Every row gives one point. Examples show where two turns around zero, p and q, send a point. Where does a point land after both, in the order given? Backwards means that the second turn is done in reverse. Each puzzle has new turns, and all numbers are rounded.

Turn p:
[27  7  2] -> [28 -2  2]
[-53 -26  30] -> [-58   2  33]
[17 31 22] -> [27 28 15]
[-20   5 -78] -> [-20  -8 -78]
[ 29 -17  24] -> [ 22 -19  29]
Turn q:
[50 61  9] -> [38 62 31]
[-60 -33   1] -> [-54 -39 -16]
[  8 -21  12] -> [ 10 -22   7]
[  2  -6 -22] -> [  5   0 -22]
Where do these land?
q, then p: [-31 -38 -33] -> [-32 -33 -38]
p, then q: [-37 -11  34] -> [-42  -3  29]
p, then q: [ 36  -7 -14] -> [ 35 -14 -11]
q, then p: [32 56 14] -> [39 50 19]

Turn p:
[-40 -33  29  46] -> [-33 -11  44  50]
[ 24  40  24 -38] -> [ 24  30   8 -52]
[ -4 -25 -34  53] -> [ -6 -12 -23  63]
[ -9  12 -41 -56] -> [-15 -16 -45 -50]
[ 25  44  13 -15] -> [ 23  39  -2 -30]
[  4 -39   9  10] -> [  8 -31  17  20]
Turn q:
[40 32 -1 28] -> [46  6 12 33]
[ 21 -77  -7   5] -> [-19 -75 -19   3]
[-30  19  24  23] -> [-23  28  27  18]
[-21  45   8 -65] -> [ 11  49   8 -64]
[-11 -19 -24   9] -> [-16  -8 -27  10]
Where do these land?
p, then q: [ 19 -58  -9  -9] -> [-11 -60  -7   9]
q, then p: [34 -7 26 10] -> [ 25 -16  31  13]
p, then q: [ 63  53   5 -22] -> [ 80  11  -6 -28]
p, then q: [ -7  43 -14   4] -> [ 13  41 -15  -3]
q, then p: [-57   7   5 -11] -> [-47  25  -3 -25]
q, then p backwards: [-52 -39 -13  29] -> [-62  -3 -33  18]

Turn p:
[ 19  45 -12  29  21 -26] -> [ 22  28   5  21  19 -49]
[-22  61  20  26  14 -40] -> [-13  32  44  23   2 -58]
[ 53   5  36 -21  66 -14] -> [ 46 -28  38 -30  59 -20]
[ -6 -51  -9 -23 -60  -2] -> [-13 -23 -34 -30 -57  28]
[-14 -89   5  38  -7  28] -> [-13 -77 -32  37 -18  40]
[-30 -22  -4  -3  -7   5] -> [-31 -12  -9   3  -9  14]
[ 12  30 -50  -3  -7  13] -> [ 11  48 -35   2  11   1]
[ 19  70  20 -11  -7  15] -> [30 58 43 -3  3  1]
[-31 -50  -5 -32 -13  22] -> [-38 -27 -19 -22 -10  45]
Turn q:
[-12 -29  -2  24  34  17] -> [  0 -26   9  37  22  19]
[-26  32  27  21  84  53] -> [-44  16  34  27  60  71]
[-29 -15  15 -16 -18 -41] -> [-17 -30   2 -24  -1 -42]
[ 25  13  20 -11 -43  62] -> [ 17  20  27 -20 -56  45]
[ 56  24  20   3 -35 -22] -> [ 29  51  19 -14 -26 -35]
[-21  -8 -58  22 -26 -32] -> [-10 -15 -60  26 -21 -33]
[  8 -17 -22 -43   4 -38] -> [ 26 -16 -31 -32  22 -27]
Where do these land?
p, then q: [25 22 58  1 -4 79] -> [ 21  36  75  14 -19  53]
p, then q: [-15 -11  22 -28 -38 -28] -> [ -5 -24   2 -45 -33 -12]
q, then p: [ 12  18 -42  48 -23  46] -> [ 16  42 -22  56 -35  16]
p, then q: [ 80  13 -23 -26  10 -26] -> [ 61  39 -27 -34  35 -14]
q, then p: [-15  21 -20 -18 -11   6] -> [-18  23 -19 -11   1  15]
p, then q backwards: [-36 -32 -30 -26  56 -28] -> [-63  12  -4 -24  35 -43]
p, then q: [-33  -3  53  24  23 -34] -> [-19 -39  47   7   6 -44]
p, then q: [-17 -29 -18  25 -13 -15] -> [ -4 -25 -27  22 -19 -16]

Turn p:
[-22 -38 -33 -19  30 -39  -3   2  17] -> [-10 -46 -16 -16  34 -41  14 -17  11]
[  0   8 -17  -9  21 -38 -39   4  21] -> [-10  -4  11   1  34 -44 -26 -15   9]
[-29 -42  -7 -24  15  22 -15  -4  25] -> [-18 -36 -11 -32  23  19  -3  -7  32]
[-17  11 -26 -11 -14  36   2   6  21] -> [ -5  14 -40 -17  -6  14 -17   2  24]
[-42 -12   8  14  17   6 -20  15  13] -> [-40 -20  -7   6  25  10 -10  17  10]
[ 17   8  -4  12 -12   3  -9 -60 -43] -> [  4   9  15  -6 -23  19  -6 -46 -53]
[  8 -13 -23   3  14   7 -15  44 -16] -> [ 25 -12 -17  -1  33  -3 -16  30 -11]
[ -2  63  28  16 -22  -9  64  57 -27] -> [  4  55 -11  32 -42 -21  35  76 -17]
[ 47   8  41 -29 -13  -5  -9 -55 -31] -> [ 22  19  68 -26 -31  12   6 -35 -23]
[15 51 18 48 11 33 73 51 12] -> [ 14  65 -33  59  -6  22  48  54  13]
[ 26 -42  16  -2 -47 -14 -28 -59   8] -> [ 13 -42  42  -1 -42  14 -24 -56   6]
Turn q:
[  4  -4  78  11 -37 -19  20  16  32] -> [  0  -8  87   1 -31  20   7  18  16]
[  1  -7  17  15  24 -24  -2   7 -27] -> [-18  -3  18  16  20 -19 -18   7 -21]
[ 63  -3   2 -40  -2 -27 -22  21  34] -> [ 50 -21  28 -39  29 -35  15   0  29]
[-22  43 -17  18  17  79  59 -24  41] -> [  9  35 -35  36  -2  88  58 -18   3]
[-18  10 -11 -25  15  -7 -15  -7 -22] -> [-18  19 -17 -21   9 -17  -8 -15 -14]
[-18 -32 -25   2  22  -4  -6  20 -13] -> [-32 -21 -28   0  18 -14  -3  17  -2]
[-21 -17 -27  27 -46   5  30  11 -19] -> [ -7 -13 -27  20 -54   2   6  35 -14]
[-14 -25 -26  -7   3 -26 -16 -45 -18] -> [-20 -14 -25   6 -15 -37 -17 -41  -3]
[-24  59 -36  30 -10 -18 -15  13  22] -> [  8  65 -23  23  -9 -16   2  24  37]
[-30 -27 -34 -23 -25 -10 -14   1 -33] -> [-26 -12 -39 -29 -31 -29 -14   6 -12]
[ 34 -30  97  30  26  42 -26   5  -3] -> [  3 -39  70   6  41  65 -55  -3  -8]
[ 45  35 -17 -37  12   9   8 -17   6] -> [ 51  16  -8 -18  22  -6  27 -29 -12]
Where do these land?
q, then p: [-21  -4  28  -5 -46 -21 -40  -3  10] -> [-19  -4  31 -12 -28 -12 -40   5  38]
p, then q: [ 29  -1 -14 -27  18 -40  -7  21  43] -> [  6  -5  39  19  27 -39  20 -19  33]
p, then q backwards: [ 53  -1  31 -21  17  31  35 -18 -13] -> [ 25  48  25 -25 -15  23  32   1  36]
q, then p: [  1  21  45 -19  19 -20  29 -41   4] -> [-30  22  37   2 -30  23  33 -17 -24]
p, then q: [ 13  38  28 -39  39  -9 -18 -28  -3] -> [-14  47  45 -18  13   6  11 -33 -20]
p, then q: [-12  36  -1  45 -31  26  10   5   6] -> [ 15  32 -35  18 -22  17 -23  30  15]
q, then p: [-17 -54 -53  -1  25  10 -24  -6   8] -> [-11 -48 -49 -10  30 -18  -2 -34  13]
p, then q backwards: [-17  21 -55  55 -25 -17 -12  -3 -33] -> [ -6  -7 -36  30   6   3   5 -34 -74]
p, then q: [  8 -56  17  51  18  45  -6  45 -24] -> [  3 -51 -27  15  50  52 -14  43 -15]
q, then p: [-37  -1 -25 -40 -34  -5  33  28   2] -> [  7  -1 -37 -28 -46 -31  18  32   9]
